Every row gives one point. To make a cloud, some directions were put in groups of two or more. Within a group, all points are equally far from the middle, so they leave a hole (a ring in 2 directions, a hollow ball in 3). The other directions are filled evenly. Then the cloud was stretched, turned, moved and blurred a little. How many holes are there, and how many directions does each take, smallest first?
(in the rows, 128 means zero)

Cloud, 14 rows:
[[199  89]
 [103 157]
 [124  58]
 [134 165]
 [197 120]
 [ 80 110]
 [132 164]
 [ 94  81]
 [ 95 151]
 [192  75]
 [138  56]
 [183 143]
 [ 80 123]
 [184 142]]
Holes: 1 (2)

Cloud, 13 rows:
[[167 103]
 [168 106]
 [167 105]
 [114  61]
 [ 68 117]
 [125  61]
 [ 81  78]
 [ 96  66]
 [ 86  74]
 [165  97]
 [160  85]
 [154  77]
 [ 68 117]]
Holes: 1 (2)

Cloud:
[[132  68 159]
 [111 147  79]
 [157 105  69]
 [121 181 110]
 [205 136 102]
 [201 135 165]
 [178 107  75]
 [150 187 112]
 [114 173 100]
 [ 86 124 159]
 [124  77  84]
 [148  92  70]
 [192  75 106]
 [216 117 126]
 [187 171 108]
 [106 138 175]
 [210 101 139]
 [191  80 150]
 [205 118  96]]
Holes: 1 (3)

Cloud, 30 rows:
[[ 85  59 111 126]
 [ 81 123  91 113]
 [137  90  76  93]
 [ 78 166 120 144]
 [ 76 124 166 179]
 [204 191 141 146]
 [146 115 181  66]
 [136 171 172 175]
 [224 133 125 138]
 [123 164 130 198]
 [148  83 119  72]
 [ 94 133  63 141]
 [207 101 125  84]
 [127 136 206 100]
 [ 64 113 154 122]
 [207 186  79 109]
 [103 136 198 154]
 [138 122 144  54]
 [105 100 144  74]
 [104 105  94  87]
 [131  51 140 111]
 [ 74  95  79 166]
 [ 90 170 137 104]
 [207  98 123  90]
 [217 186 159 103]
 [181 123 198 109]
 [161  89  75  95]
 [231 142 102 103]
 [130 125  44 150]
 [ 88 159 178 139]]
Holes: 1 (4)

Cloud:
[[124  83  90 186]
 [153 103 102 141]
 [135 133  65 126]
 [ 80 155 169 148]
 [ 89 105 124  40]
 [211 140 176  85]
 [  7 124 126 119]
 [139 172 155  86]
 [112 163 151  47]
 [ 74 115 145 165]
 [163 133  79  74]
 [ 35  98  89  86]
 [138 126  91 154]
 [173 134  83  96]
 [109  68  97 101]
 [133 145 100 163]
 [ 81 126 132 111]
 [ 92 194 138  74]
 [139 136 168 127]
 [ 32 106 111 130]
 [130 125  94 122]
 [177 129  86 183]
 [148 106 143 136]
 [119  67  91  84]
 [ 86 139 153 129]
 [155 112 209 111]
 [140  76 110 166]
 [181 101  94 147]
 [149 127 153  82]]
Holes: 0

Cloud:
[[171 101 132 126 176 114]
 [120 178  39 103 159 110]
 [156 136  57  56 150 109]
 [ 87 147  76 102  62 149]
 [120 163 178  87 128 149]
 [160 137   7 111  92 118]
 [170 133 158 184  98 123]
 [ 80 133  62 105  89 106]
 [157  99  15 132  99 118]
 [ 95  56  87  82 153 121]
 [ 85  67  91  96 163 134]
 [ 79 174  96 104 159 153]
 [ 73 171 117 114 128 181]
 [ 73  89  89  86 162 129]
 [ 87  75 102  62 159 122]
 [116 110  77 173 174 123]
 [140  60  51 111 148 121]
 [154 190 110 158 187  77]
 [117 171 189 109 107 130]
 [115  98 206 156 158 124]
 [137 109  89 181 153  48]
 [ 97 116 203  99 159 132]
 [ 76 184 178 155 153 121]
 [109 127 161  77 182  61]
 [190 119  80 101 138  66]
 [120 191 104 117 171  43]
 [104 102 150 157 189  56]
 [132 187 179 112 113 131]
 [169  68  78 102 153 100]
 [172 179  92 128 123  40]
 [107  95  70 166 158  82]
 [145 139  41  53 129 108]
 [ 70 103 100 133 173 117]
 [168 195 112 151  85  73]
 [128  77  61 147  62 153]
 [150 109  96 148  90 200]
 [ 68 139 120  98 141 181]
 [ 96 163  84 100  60 169]
 [ 93  89  66 151 137  85]
 [ 77 120 140  91 118 193]
 [160 150  73  75  68 124]
 [171  90 120 117 177 105]
 [156 128 177 187 137 128]
 [149 140  95  51 138  70]
 [120 125 114  64  73 117]
 [ 88 139 180 190 105 120]
 [176 155 106 106 172  56]
 [ 86 107  91  98  62 153]
 [139 158  75 188  89 184]]
Holes: 3 (2, 2, 2)
